Rows are points. Each copy is the shape, with its points in the same order, turned, moved and blurred by noise. Some copies are also mirrored. Which?
In the rows, zero is written as 128.

Shape:
[[147 136]
 [122 115]
 [117 104]
 [152 106]
 [121  59]
 [ 97 135]
 [165 137]
 [173 139]]
Copy 1:
[[139 156]
 [123 127]
 [116 119]
 [155 136]
 [144  77]
 [ 89 140]
 [156 165]
 [164 175]]
Copy 1 is: only turned
Copy 2, 8 rows:
[[154 149]
 [125 129]
 [120 117]
 [155 122]
 [128  76]
 [105 150]
 [168 153]
 [177 156]]
Copy 2 is: only turned
Copy 3, 8 rows:
[[146 145]
 [119 129]
 [113 116]
 [144 115]
 [109  72]
 [ 91 151]
 [166 145]
 [174 141]]
Copy 3 is: only turned
Copy 4, 8 rows:
[[145 141]
 [134 113]
 [129 107]
 [158 117]
 [145  61]
 [ 95 125]
 [157 149]
 [164 156]]
Copy 4 is: only turned

Shape, 7 rows:
[[109 156 109]
 [151 171 147]
 [ 97 142  96]
 [169 151 104]
 [114 167 155]
 [166 100 109]
 [108 145 105]]
Copy 1, 7 rows:
[[142 156 116]
 [187 120 106]
 [122 162 124]
 [189 140 152]
 [155 125  83]
 [154 111 181]
 [135 154 124]]
Copy 1 is: mirrored
Copy 2 (7 x 3):
[[122 166 126]
 [163 136 158]
 [106 164 120]
 [169 143 106]
 [130 151 173]
 [140 105  91]
 [115 160 124]]
Copy 2 is: only turned
Copy 3, 7 rows:
[[105 153 130]
 [158 131 166]
 [ 88 149 119]
 [156 130 119]
 [106 134 180]
 [138  89  98]
 [103 146 128]]
Copy 3 is: only turned
Copy 4 (7 x 3):
[[ 97 157 138]
 [115 107 168]
 [ 95 159 119]
 [ 91  96 133]
 [134 145 171]
 [124  93  88]
 [100 150 133]]
Copy 4 is: mirrored

Shape (9 x 6):
[[152 177 144 143 109 137]
 [ 97  77  95  74 105 168]
 [152 127 115 152  87 142]
 [102 136 145 119 135 128]
 [144 135 117 143  91 108]
 [105 148 140 163 139 147]
 [109 126  70 104  92 145]
 [125 103  86  93 134 156]
 [154 159 135 172 129 111]]
Copy 1, 9 rows:
[[149 161 141 116 174 138]
 [112  72  82 108  97 175]
 [153 157 131 139 128 163]
 [ 94 130 110 116 147 125]
 [143 171 118 118 119 137]
 [100 146 119 144 174 135]
 [136 136  69 118 117 176]
 [143  84  75 120 119 150]
 [143 181 128 137 169 106]]
Copy 1 is: only turned
Copy 2 (9 x 6):
[[121 179 143 152  99 134]
 [128  74 170  90 142  84]
 [134 143 150 171 102  90]
 [109 121 140 128 130 151]
 [137 141 118 156  99 107]
 [ 94 141 146 168 144 147]
 [114 124 133 104 135  69]
 [147 108 159 108 163  99]
 [138 165 121 182 118 142]]
Copy 2 is: mirrored
